Each row is a point. To make a cloud, some directions were put in groups of two or more. Within a group, all points are equally far from the middle, so they leave a hole (a ring in 2 directions, a hollow ball in 3). The other directions are filled evenly. Then the cloud was stretched, turned, moved and blurred a little. How many holes are there, and how many directions does each take, smallest first?

Cloud:
48, -31, 5
-14, 31, 8
45, -9, 5
-28, -46, -38
48, -43, -16
-8, -10, -5
39, 5, -11
39, -56, -5
28, 19, -53
-10, 34, 25
18, -57, -49
-6, -36, 16
41, -6, -53
42, -64, -44
33, -56, -49
32, -34, 19
16, -38, 38
13, -18, -3
-5, 6, 34
Holes: 0

Cloud (27 x 4):
-50, -38, 21, 8
-13, 24, 54, -27
20, 11, 9, 63
-18, -19, 18, 57
37, 29, 11, 53
-32, -9, 29, -42
56, 40, -18, -4
5, -4, -61, 21
41, 29, -30, 37
-45, -29, -16, -37
21, -4, -14, 59
-10, -37, 43, -7
-46, -28, 10, -35
49, -23, 3, -17
48, 46, -24, -11
60, 28, -12, -14
41, 30, 8, 50
-21, -15, 49, -25
-1, 35, 42, 53
-37, -17, 21, -42
11, -54, 17, 6
40, -35, 9, -11
62, 16, 5, -7
-30, -20, -15, -52
24, -7, -28, 52
31, 49, -21, -31
-10, 56, 23, -30
Holes: 2 (2, 2)

Cloud (54 x 6):
18, -23, 9, -18, 70, -5
16, -48, 17, -25, 44, -2
-62, 34, 10, 13, 9, -27
23, 24, -74, -4, -31, -9
-34, -24, 13, -62, -7, 5
-58, 12, 35, -7, -21, 24
-14, -3, 10, -17, -65, 34
4, -11, -17, 57, -41, 54
-12, -24, -7, -29, 66, -15
-8, 37, 3, -12, -24, -77
7, -4, 3, 41, -52, -46
-42, -6, -20, 32, 25, -6
29, -11, 7, 8, -57, 51
-9, -31, -59, 21, 2, 23
-65, 1, -16, 6, 3, -20
3, 15, 14, 37, 64, 21
-30, 38, 44, -16, 15, 41
24, -50, -34, -22, 27, 1
-16, -7, 52, 54, 35, 26
-15, 20, -24, 49, 25, -11
5, -49, 45, -2, -5, 1
-27, 56, -14, -3, 13, 27
-40, -35, 2, 17, -36, -5
-34, 63, 8, -7, -11, -56
-37, 66, -19, -11, 0, 4
-27, 39, 45, 43, 7, -34
9, 48, 56, -5, -52, -25
-24, 24, 36, -33, 20, 44
50, 15, 19, -15, 40, 32
26, 66, 31, -8, 15, 9
13, -12, 15, 10, -31, 69
53, 9, -18, -7, 38, -10
1, 23, 81, -17, -22, -3
55, 2, 16, 52, -31, -16
-3, 36, 78, -2, -31, 13
-16, 1, -14, 12, 64, -6
32, 11, 31, 22, 60, 39
-24, -24, -39, 18, -39, -35
-31, 3, 6, 58, -37, -21
48, 45, -20, 21, -50, -10
37, -15, 37, 55, -24, 55
43, 4, -56, -28, 11, -2
21, 19, 19, 15, 57, 48
10, -44, -47, 27, -33, 28
-1, -6, 2, 25, 58, 47
9, 28, 56, -15, -52, -29
44, 41, 5, 63, -39, 5
5, 18, -40, 26, 33, -25
29, -29, 5, -22, 59, -9
-1, 21, -63, -8, 21, 20
42, 17, -51, 29, -30, -23
39, -45, 8, 5, 8, 50
42, -12, 37, 10, -4, 63
60, 14, 47, 29, -11, 38
Holes: 2 (2, 4)

Cloud:
-2, -65, -12, -14, -1, -15
-3, -20, 29, 62, -14, -58
32, -11, -1, -27, -45, -44
15, 3, 7, -45, -27, 61
-5, 35, -15, 48, 37, 36
5, -20, 1, 34, -49, 10
37, -32, -6, 62, 22, -60
44, 47, -26, 3, 19, -7
0, -18, -22, 8, 24, -60
59, 26, 10, 3, 2, 41
41, -4, -3, 59, 1, -71
43, 4, 41, 28, -30, 36
-9, 13, -50, 16, 24, 7
27, -54, 29, -17, -47, -58
-30, -28, 4, -34, 21, -2
60, 30, -9, 59, 34, -2
-17, -29, 38, -36, -12, -52
50, 7, 55, 52, -14, -26
-9, 29, -36, 47, 22, -21
-26, 0, -5, -21, 38, 19
-29, 15, 43, 46, 32, 27
9, 21, 24, -12, -54, 35
-4, 14, 24, -40, -33, -30
43, -4, -53, -18, 7, -7
21, 37, -24, -9, -29, -1
-13, 41, -11, -16, 21, -20
8, -17, 26, -33, -71, 12
17, 1, 85, 15, -14, -20
-11, 30, 40, -23, -29, -22
-61, 8, 30, 7, -19, 6
47, -36, 6, -27, -26, 36
-3, 59, -6, 18, 41, 35
-5, -21, 19, 58, 5, 27
5, -41, 12, -55, 6, 23
6, -60, 63, -20, 0, -20
-39, -39, 62, -17, -23, -30
5, -58, 40, 11, -46, -58
-40, -36, 44, -60, -23, 0
45, 42, -39, 19, 21, 19
-62, -1, 24, 6, -7, 15
52, -50, 53, 1, -45, -14
-8, -20, 33, -28, -12, 69
10, -26, 24, 40, 9, -74
33, 36, -41, 27, 28, -33
21, 62, 32, 33, -1, 19
8, 40, 18, -25, -22, 60
-35, 11, 21, -1, -34, -34
8, 20, 77, -1, -27, -12
22, -40, 48, 11, 19, -49
-13, -9, 1, 41, -41, -23
Holes: 1 (6)
